Rows are points. The points of each table are mixes of a few directions, plus a little noise. Count the directions of each table, and those that both share. Where both have some left over, give the other angles between the two spaces (their principal angles), to ten degrees, smallest first.

First (6 x 2):
[[-58  32]
 [ 24 -14]
 [ 45 -25]
 [ 38 -21]
 [-57  31]
 [  7  -3]]
Second (5 x 2):
[[  6  10]
 [-22 -40]
 [ 23  41]
 [ 26  47]
 [-33 -59]]
Directions: first 1, second 1, shared 0; angles 90

First, 6 rows:
[[-62 -87 -15]
 [ -7 -11  -2]
 [ 54  76  13]
 [ 13  18   3]
 [ -1  -2   0]
 [  5   6   1]]
Second:
[[ 51  12  -4]
 [-29   8   6]
 [ 30 -75 -24]
 [-70 -15   5]
 [-24  42  14]
 [ 42  28   1]]
Directions: first 1, second 2, shared 1

First, 8 rows:
[[-57   0 -45 -60]
 [ 26  21  58  48]
 [  2 -79   9  55]
 [  8  28 -12 -27]
 [-47 -14   6  -5]
 [ 25  47   7 -10]
 [ 28 -37  -5  28]
 [ 18  32 -18 -28]]
Second (7 x 4):
[[ 34 -49   8  49]
 [ 25  23   5  -2]
 [-61  16  25 -13]
 [ 75 -10   3  35]
 [-33  26   5 -21]
 [ -2  -2 -74 -62]
 [-36   0  30  15]]
Directions: first 3, second 3, shared 3

First, 9 rows:
[[ -2   5 -16  18 -34 -32]
 [ 29  63  25 -10  -3   7]
 [-26 -44 -24   2 -16 -12]
 [ 28  69  15  31 -17 -20]
 [ 14 -44 -31 -10   5 -44]
 [-27  44  54  32  27  85]
 [-35 -47   0 -49  12  47]
 [-43 -35  -4  47   2  21]
 [ 60 -12 -21 -58  25 -50]]
Second (8 x 6):
[[ 12 -69  -4  27 -38  22]
 [ 21 -10 -45  17 -21 -65]
 [ -7  58   5   9  93   3]
 [  4   7   0 -14 -50 -44]
 [-23 -33 -17 -62 -85  43]
 [-13  27  29  -2  48  35]
 [ -6  14  -2   1  29  13]
 [  5   9  39  23  23   0]]
Directions: first 4, second 4, shared 2; angles 40, 70

First (7 x 8):
[[ 20 -20 -35  35  41 -76  39 -65]
 [ 36  -7  29  11  -6 -21 -22 -29]
 [ 28  -4  46 -12 -17  22 -41  17]
 [ -3  25  30   6 -42  12 -22 -29]
 [-28 -31 -92  -6  49 -52  41  15]
 [ -3  14  27  -5   7  55  16  37]
 [-49  28  -5 -30 -34  61 -11  51]]
Second, 10 rows:
[[ 27 -16  37 -32 -10  30 -53  57]
 [-64  27 -70  22 -10 -34  49 -57]
 [ 11 -13  14 -26  -2  22 -32  48]
 [ 54 -24  56 -14  17  25 -31  46]
 [  3  28  34  14 -60 -10 -39 -63]
 [-54  12 -48 -23 -30   1 -13  13]
 [-17  -4 -53  36  64 -30  94 -28]
 [ -9   5 -20  24  21 -20  44 -33]
 [ 37  -7  32  21  23  -5  16 -18]
 [ 10  -8  17 -23 -11  19 -35  36]]
Directions: first 4, second 3, shared 3

First (11 x 11):
[[ -4   4  -7  -1  -8   9   8  25 -24  -5 -11]
 [-18  22 -48  -4  -1 -15 -26 -11 -19   1 -33]
 [ 13 -16  32 -18 -18  -2   7   3  22   5 -22]
 [ 24  -4   3 -21  -1   0 -24  -9  28 -29  15]
 [ 18   1  -3 -31 -27  -7 -28  -4   2 -12 -38]
 [ -2 -27  79  53  50 -14  21 -85  95  58  86]
 [ -3  -2   5   0  -8   3   7   8 -13   6 -13]
 [-47  28 -81  40  71   9   9  29 -22 -27  68]
 [  5  -6  -1 -28 -19   1   6  33  -5 -13 -37]
 [  9 -10  13 -29 -25   0   7  27   3  -3 -45]
 [  3  12   7  36 -11  17   9 -14 -65  17  29]]
Second:
[[  1   6 -23 -19 -18   2  -6  25 -23 -15 -34]
 [ 23  -1  30  29  22   1 -27 -77  30   8  80]
 [ 15  -2  23  23  17   0 -15 -52  23   9  55]
 [ 39  18 -14  -3  -9   5 -60 -58 -14 -28  40]
 [  6   2   0   1  -1   1 -10 -11  -1  -3   9]
 [-17   4 -30 -30 -22  -1  16  63 -29 -10 -70]
 [  8  -3  19  18  15   1  -7 -36  19   9  42]
 [-20 -15  29  21  21  -4  40   9  29  29  10]
 [-30  -6 -17 -21 -13  -3  41  77 -18   3 -75]
 [-24  -4 -14 -17 -11  -2  28  58 -14   1 -57]]
Directions: first 5, second 2, shared 2

First (11 x 12):
[[-39   1 -34  -9  16  -8  -9 -31  18 -19 -16 -57]
 [-15   1 -14  -4   8  -3  -3 -13   6  -9  -8 -22]
 [ -7   1  -5  -2   3  -1   0  -4   3  -3  -3  -8]
 [ 35  -1  30  10 -14   7   7  27 -17  19  14  53]
 [  2  -1   2   1  -1  -2   0   3  -1   0   2   4]
 [ 31  -2  27   8 -14   7   7  25 -15  15  12  47]
 [ 57  -4  48  13 -22  11  11  44 -27  30  23  82]
 [-30   1 -25  -7  12  -6  -5 -21  14 -16 -13 -45]
 [-14   0 -10  -2   7  -3   0  -9   5  -6  -6 -19]
 [ 26  -1  22   6 -11   7   6  18 -11  13  11  38]
 [-48   1 -41 -11  19  -9  -8 -36  21 -24 -20 -71]]
Second, 10 rows:
[[ 45  49  95   2 -24  -4   8  78  19  -2 -79  82]
 [-19 -20 -39   0  10   2  -3 -33  -8   0  33 -34]
 [ 15  18  32   0  -8  -2   3  26   6   0 -26  27]
 [ -1  -1  -2  -1   1  -1  -1  -3  -1   0   1  -2]
 [-12 -14 -28   0   6   0  -2 -22  -4   1  21 -24]
 [-17 -18 -36   0   9   1  -3 -30  -7   1  30 -31]
 [  2   2   6   0  -1   0   0   4   1  -1  -4   4]
 [ -2  -5 -10   0   3  -1  -1 -10  -2   0   8  -8]
 [-14 -16 -30  -2   9   1  -2 -24  -5   0  26 -27]
 [  6   5  11   1  -4   0   0   9   3   0 -11  11]]
Directions: first 1, second 1, shared 0; angles 50

First, 9 rows:
[[ 10 -12 -46  33  14  -3 -16  52  23 -46 -38 -14 -11  -3]
 [ 14 -41  23 -44  40 -22  22  45 -15  14  41  -4  41   0]
 [ 15 -21 -48  29  23  -7 -15  66  22 -50 -34 -17  -4  -3]
 [  3  -4  -5   4   4  -2   0  13   3  -7  -3  -3  -1   0]
 [  8 -22  14 -26  20 -13  13  20  -8  10  24   0  22   0]
 [-20  37  58 -30 -38  13  13 -95 -27  61  37  21  -2   4]
 [-11  20  17  -4 -19   8   3 -43  -7  21   8   9  -7   2]
 [ -5  25 -34  46 -21  16 -20 -13  20 -28 -43  -6 -33  -1]
 [-12  22  21  -7 -23   9   2 -48  -8  24  10  10  -6   3]]
Second:
[[  3   4 -41  38  -1   5 -17  24  21 -38 -39  -9 -21  -3]
 [  4  -9   0  -5   8  -4   3  14   0  -2   3  -2   6   0]
 [-20  41  27   0 -42  17   0 -81 -11  33   6  15 -18   2]
 [  9 -33  43 -58  30 -19  26  18 -24  34  55   4  43   2]
 [ -9   7  50 -42 -10  -1  18 -48 -25  50  44  14  18   3]
 [-12  31  -8  26 -29  16 -11 -41   6  -1 -21   5 -26   0]
 [  8 -14 -25  14  15  -5  -7  39  13 -27 -18  -9  -2  -2]
 [ 16 -27 -46  24  28  -9 -11  74  21 -49 -30 -17  -1  -3]]
Directions: first 2, second 2, shared 2

First, 10 rows:
[[ 12   8 -31   0  29  54  33 -16 -25  31   3  -1  34   5  35 -30  19  -3]
 [ 27   6 -35 -29 -17 -17 -14 -22  19   2  13   4 -59 -18 -55 -28  -6 -31]
 [-14  21 -10  35 -52   6 -13 -18   1   8  24 -16 -14  28  -8 -45 -19   0]
 [ 21 -31  37  28  36 -32   6  26   3 -38 -16  20   5 -23  17  54  19   7]
 [  6  43 -53 -11 -89  39 -32  22 -13 -14  -3  -9 -33  28   3 -80 -68 -31]
 [-18 -32  57  21  18   2  -1  17  30   8   5  -2  13   3  28  69  26  41]
 [ -7 -22  37   6  22 -27  -1   8  16  -7  -2   5   3 -12  -3  50  19  18]
 [-27  38 -52 -74   2  -1   5 -25 -37  22 -17 -11  21   4 -44 -61 -25 -27]
 [ -1 -15  25  13 -17  33 -13  31  27   2   3   0  -5  11  39  36   0  22]
 [ -2 -18  25  14  69 -54  28 -20 -20 -11 -12  13  36 -27 -16  30  37   4]]
Second (10 x 18):
[[-24 -24  30 -31  23 -16  -7   4   6  -2  -5   1  20  -9 -38  42  17   3]
 [-53 -48  45 -23   0  -6 -25   9  -6 -17   9   0  48   5 -93  37  20 -10]
 [-64  49  22 -29 -18 -95 -14 -39  20  32  -4 -33 -21  11 -19   0 -29  44]
 [ 11  44 -12  24 -10 -35   7  -7  -4   1 -13  -8 -22   5  58 -23 -31  20]
 [ 58  11 -48 -18  20  49  25 -15  21  37   9   6 -44 -17  47 -16  13  -7]
 [ 36   3 -19  44 -11  30   7  19 -18 -22  -2  11  -1   5  41 -26  -9 -14]
 [ 33  41 -23  24   1 -15  18  -3   0   7 -15  -3 -31  -4  79 -24 -25  17]
 [ 12 -40  20  22  15  25   1  40 -22 -45 -12  21  41  -5  -3  26  16 -16]
 [ 27 -16 -20  43 -28  58  -2  16 -23 -27  13  12  12  14   1 -38   1 -33]
 [-31 -20   3 -58   7   7 -11 -25  27  36  20  -9  -5  -5 -69  19  25  -3]]
Directions: first 6, second 4, shared 3; angles 90

First, 8 rows:
[[-10  -3 -51  20 -40  34  36 -15  42 -13  10 -26  20 -29  55  14   9  20
   -4 -23]
 [ -4  11  22 -26 -11 -21 -24  27 -49  52   1 -16  -6  -1 -44  46 -48  32
    1  31]
 [ 47  12  -6  95  36 -10  37 -72  16 -23  17 -15  -7  72  80  -2   8 -33
   56   3]
 [ -9   0  29 -39  20 -12 -36  41 -19  10  -8  15  -2  -8 -52 -19  11 -18
  -30   6]
 [-29  -9 -16 -17 -37  -8   5 -12  -8  16  17  28  16 -17 -41  11 -33  30
   31 -11]
 [-32  -2 -18 -33  -6   6 -17  45  25  -2  14   5  35 -42 -35 -31  46 -24
  -43 -22]
 [ 13   1  49 -15  32  25 -32  14  -4 -23 -28   5 -25  14   7 -49  12 -31
  -39 -31]
 [ 25  -9  -9  15   7 -13  30 -29  -4 -15 -21   5 -30  11  30  31  -7  24
   27  48]]
Second, 10 rows:
[[ -7  22  -8  -3  87 -68 -59 -33  66  53  69 -13   5  12 -27 -16 -30  15
   -1  26]
 [-32 -11  -8  10  29  -5 -41 -59  52   1  20  -8  15 -61  10 -52  -9  18
   -6  26]
 [ 16 -22 -15 -10   3  35  28  -9  18 -15 -17  -3 -24  19  39   7  36  23
   -6 -79]
 [ 36  39 -40 -34 -47 -12  -8   8  -3  -7  49  11 -24  27  17 -37 -40 -48
  -11  31]
 [-16  -5  41  30  12 -23  33 -15  15   2 -56 -28  26   5 -16  30   6  42
  -19 -51]
 [ 13  27  11   8 -51   5  15  16 -21 -29 -17   4   2   6   8 -12 -33 -35
  -14  31]
 [-19  -2  34  20 -22 -12  14  32 -54   7 -36   0  32 -14 -46  35   2  -2
   11  31]
 [  6 -26   5  16  19  82   7   2  14 -46 -27  14 -28  -6  69  -9  26  -6
    8 -26]
 [  0  -8  -2  -9 -26 -14  24   9 -28  11 -14  -5  10   5 -26  24  18  16
    0 -24]
 [  4 -14 -21 -27  -4  13 -13  50 -63  23  31  29  -9   6 -30  29  26 -22
   40  34]]
Directions: first 6, second 6, shared 1; angles 40, 70, 70, 90, 90

First, 9 rows:
[[-24 -18 -53 -23  11  -8  10 -57  34 -15   6   6 -18 -17  23  30  22 -31
  -59 -15 -22 -26   1   9  16 -20  28 -33  25   6 -70 -39]
 [ 21  17  51  20  -9   6  -9  51 -32  14  -7  -6  19  16 -21 -27 -19  30
   58  15  20  23  -4  -8 -16  19 -24  33 -22  -2  65  32]
 [ 24  18  56  21 -10   6  -9  56 -35  15  -5  -7  20  17 -24 -31 -22  33
   61  16  22  23  -5  -9 -15  21 -26  32 -25  -3  73  37]
 [ -8  -6 -21  -8   6  -2   5 -21  12  -7   3   4 -10  -5   9  11   9 -12
  -22  -5  -9  -8   1   3   5  -8   9 -11   9   1 -26 -13]
 [-31 -22 -73 -31  13  -9  13 -73  46 -21   8   9 -26 -23  31  42  28 -41
  -81 -20 -29 -33   5  13  23 -29  37 -44  33   3 -95 -50]
 [  0   0   3   2   0   0  -1   3   0   0   0  -2   2   1  -1  -3  -1   1
    4   2   1   0  -1   0   0   3  -1   1  -2  -1   5   3]
 [ 29  18  66  26 -12   8 -11  64 -42  19  -6  -7  24  21 -27 -36 -25  38
   71  18  25  27  -5 -11 -20  24 -31  39 -30  -4  84  42]
 [-24 -17 -57 -23  12  -7  11 -55  35 -18   7   5 -21 -18  25  31  22 -31
  -63 -16 -23 -25   5  11  17 -22  27 -34  26   4 -75 -37]
 [ 14   9  33  10  -5   5  -6  31 -19   9  -3  -5  13   9 -13 -17 -11  17
   36   9  12  13  -1  -7 -12  10 -15  18 -15  -2  40  21]]
Second (8 x 32):
[[  8   7 -14  -3  10   2  16  -3  21  23   8  14  -4  -2   0   8  16  -2
   -2 -16   7 -10 -13   9   2  13  11 -15   8   2 -12   2]
 [  5  10  -6   0  -3   1  22   1  17  15  15  20  -2   3 -18  -7  19   2
   16 -12   5   0  -6  22  -8  13  -2 -11   5  -1   8  -1]
 [ 16  11 -30  -7  23   4  28  -7  41  47  12  24  -9  -5   8  21  29  -5
  -11 -31  15 -23 -28  11   8  24  25 -30  17   6 -31   5]
 [ -3   8   9   4 -18  -1  16   6   0  -5  15  15   2   7 -31 -22  11   5
   29   1  -2  13   7  26 -16   4 -17   1  -2  -5  29  -4]
 [ 18  13 -34  -8  26   4  32  -7  47  53  14  28 -10  -5   7  22  34  -6
  -11 -36  17 -25 -31  13   9  28  28 -34  19   6 -34   6]
 [ -3  20  12   6 -33  -1  40  11   9   0  34  38   3  14 -64 -43  29  10
   59  -4   0  24  10  56 -33  14 -31  -4  -2 -10  55  -7]
 [-12 -36  13  -2  20  -2 -76  -8 -50 -43 -53 -70   5 -13  73  36 -64  -8
  -64  34 -13  -9  13 -81  34 -40  16  32 -13   8 -42   4]
 [-30 -34  51   9 -25  -7 -78   6 -86 -91 -44 -70  16   1  24 -14 -76   4
  -15  64 -28  30  48 -55   5 -56 -30  61 -31  -5  25  -6]]
Directions: first 1, second 2, shared 0; angles 50

First (11 x 32):
[[-68 -20 -25 -68 -32  -7  39  47  -4  -2 -15 -24  22   9  -7  35 -24 -58
   91   8  29 -48 -15  42 -37  15  67  12  54   6 -74 -53]
 [ 44  14  17  47  21   5 -27 -32   4   2   9  16 -15  -6   5 -24  16  38
  -61  -6 -20  33  10 -28  25 -10 -46  -9 -37  -4  49  36]
 [  3   0   1   2   1  -1  -2  -2   1   0   1   1  -1  -1  -1  -1   1   2
   -3  -1  -1   3   0  -1   1   0  -2   0  -2   0   2   2]
 [-69 -20 -25 -73 -34  -7  41  50  -4  -3 -16 -25  22  10  -7  36 -26 -59
   95   7  31 -50 -16  45 -39  16  71  13  57   9 -78 -55]
 [-16  -4  -6 -16  -7  -1  10  12   0   0  -4  -5   5   3  -1   9  -6 -14
   22   1   7 -11  -3  10  -9   4  16   3  13   1 -17 -13]
 [ 27   8  11  28  14   2 -17 -19   2   1   6  10  -9  -3   3 -15  10  24
  -37  -4 -12  19   6 -17  16  -6 -28  -6 -23  -2  31  22]
 [ 53  15  20  55  25   5 -30 -37   4   2  12  21 -17  -8   6 -28  20  46
  -71  -6 -23  39  12 -33  30 -12 -53  -8 -44  -5  60  43]
 [ -3  -1  -1  -4  -2   0   2   2   0   0  -2  -1   1   1  -1   1  -2  -3
    5   1   2  -2  -1   2  -2   0   4   1   4  -1  -4  -3]
 [ 43  13  16  45  21   4 -26 -31   3   2  10  16 -14  -6   5 -24  15  37
  -60  -5 -20  32  10 -27  24 -10 -44  -7 -36  -5  48  34]
 [-56 -17 -21 -58 -27  -5  33  40  -4  -2 -12 -20  18   9  -6  29 -20 -49
   77   7  25 -41 -13  35 -32  13  58   9  47   5 -62 -44]
 [ 41  12  15  43  20   4 -24 -28   3   2   9  16 -14  -5   4 -22  16  35
  -55  -5 -19  31   9 -26  23  -9 -42  -6 -33  -5  46  32]]
Second:
[[-58 -31 -18 -64 -13   5  33  41 -18 -22  -2 -18  22  31 -16  -1 -18 -52
   88  29  33 -48  -9  14 -44   5  32  11  31   7 -67 -44]
 [-53 -40 -11 -60   3  15  27  35 -30 -38   9 -15  22  48 -25 -32 -12 -48
   86  48  36 -47  -6  -9 -50  -4   1  10  12   7 -61 -37]
 [ 34  41   4  41 -18 -22 -14 -22  34  46 -16   7 -18 -55  28  54   3  33
  -64 -54 -31  36   0  30  44  12  29  -7  10  -5  41  21]
 [-10 -17   0 -13  10  10   3   6 -15 -20   9  -2   7  23 -12 -28   1 -10
   22  24  12 -13   1 -16 -17  -7 -17   2  -8   2 -12  -5]
 [ 46  15  16  48  21   3 -27 -32   4   4   9  16 -15  -9   6 -21  17  40
  -64  -7 -21  34  10 -26  27  -9 -44  -8 -36  -4  52  36]
 [ 11 -15  10   8  25  16 -10  -9 -18 -25  16   7   1  28 -13 -49   9   7
   -4  30   5   1   7 -37  -9 -14 -49  -2 -32   0  10  12]
 [-29 -20  -8 -33   0   7  15  21 -14 -18   2  -9  12  23 -12 -13  -8 -26
   46  23  20 -25  -4  -2 -26  -1   5   6   9   4 -33 -21]
 [ -2  -3   0  -3   2   1   1   1  -3  -3   2   0   1   3  -2  -3   0  -1
    4   3   1  -2   0  -2  -3  -1  -2   0  -1   0  -3  -1]
 [ 24  44  -2  34 -30 -28  -9 -15  40  54 -23   3 -16 -64  31  75  -1  25
  -56 -64 -30  31  -4  46  44  17  51  -6  25  -5  31  12]
 [ 43  45   6  51 -16 -22 -20 -28  37  49 -16  10 -22 -59  30  55   6  41
  -79 -59 -37  44   2  28  51  11  23  -9   6  -5  51  28]
 [ -6 -19   3  -9  17  13   1   4 -18 -24  12   0   5  28 -14 -37   3  -7
   20  29  11 -10   3 -24 -17  -9 -29   2 -16   1  -9  -2]]
Directions: first 1, second 2, shared 1

First (8 x 32):
[[-20 -16  17  27  12  -9  12  -5  34  20 -11  10  -9  33  -1 -12  10  -9
  -38 -10  -9 -44  10  25  12   5 -48 -18  11   7  -3  19]
 [ -2 -21  -9  31  -1   2   2  11  -4   4  -7   3  -2  21  -9  -1   6   1
    8   3  -4 -29   9  -6  -4   0 -29 -28  13 -20   2   4]
 [ 15  25  75 -27  35 -28  -4   9  -4 -22  29 -15 -29 -42 -18 -52  12  25
  -24 -27 -18  59  -9 -28  62  11 -18  34 -19   7  -7 -17]
 [-36   6 -17 -28 -10 -14  11 -57  27  73  -1   6  34   0  15   5  -4 -33
  -52 -13  56  38 -31  12  -9  12  95  14  18  34 -25  20]
 [ 23   9 -14  -7  -9  23  -9  18 -15 -38  -1   3 -18 -12  10  23 -14  14
   46  20 -22  -9  15  16 -22 -10  -4  12 -22  -3  16  -2]
 [ 11  -5 -16  14  -9  11  -4  27 -15 -35  -9  -4  16  11  -4  14   3   4
   23  12 -15 -29  14 -11  -8 -16 -41 -13  -2 -18  15 -21]
 [ 12 -13   0  20   1   7  -4  14 -14  -5   4   3 -27   0  -9  -6  -2  13
   27   5 -11  -7   7  -7  -3   7 -14 -13   3 -21   0  10]
 [ -2  12 -36 -28 -23  10  -5 -15  -9   4  -4  -2  36 -11  17  29 -12 -14
   11  11  25  21 -11   0 -29 -10  61  17  -3  14   2 -10]]
Second:
[[-23   7  50 -10  27 -22  13 -34  45  43   9  11 -37  -3   4 -34   3  -4
  -59 -25   3  18 -10  33  32  24  10  19  -1  34 -19  35]
 [ -3  -7  -3   8   0  -3   1   1  -4   8   0  -2   6   4  -6  -5   4  -1
   -2  -2   6   0  -3 -12   2   2  -1 -10   9  -8  -3  -2]
 [ 32 -37   2  55   7  12  -9  42 -45 -15  14  -1 -53  -1 -31 -21   5  34
   66  10 -26 -13  14 -41   0  14 -44 -46  13 -65   0  10]
 [-10  -7 -13  17  -5   9   6   0  22  -2 -18  11   0  29  10  18  -2 -10
   -6   8 -12 -50  15  35 -15  -7 -32 -11   0   7   9  11]
 [-35 -18 -25  22  -9 -14  12 -10  21  28 -25  -2  67  47  -4   8  18 -33
  -49  -7  25 -43  -4  -9  -1 -13 -25 -32  30   0  -2 -15]
 [  5 -14  -3  14   0  -3  -3   6 -20  11   8  -4  -2  -5 -15 -13   5   6
   13  -2   9  15  -7 -32   3   8   9 -18  14 -24  -8  -1]
 [ 25   8 -20 -12 -13  20 -11  15 -29 -31   5  -3  -9 -21   5  20 -13  13
   52  18  -9  13   5  -5 -22  -7  20  10 -15 -10  11  -8]
 [ 10  32   5 -52  -3   5  -6 -20  -3  -3  14  -1 -11 -42  19  10 -18   4
    9   2  10  57 -14  15  -7   3  72  48 -24  30  -3   3]
 [ -3  36   6 -43  -3  -3  -1  -1  14 -38  -9  -8  39  -9  17  17  -2 -10
  -24  -1  -7   3   2  17   8 -24  -8  40 -26  36  15 -33]]
Directions: first 5, second 5, shared 5
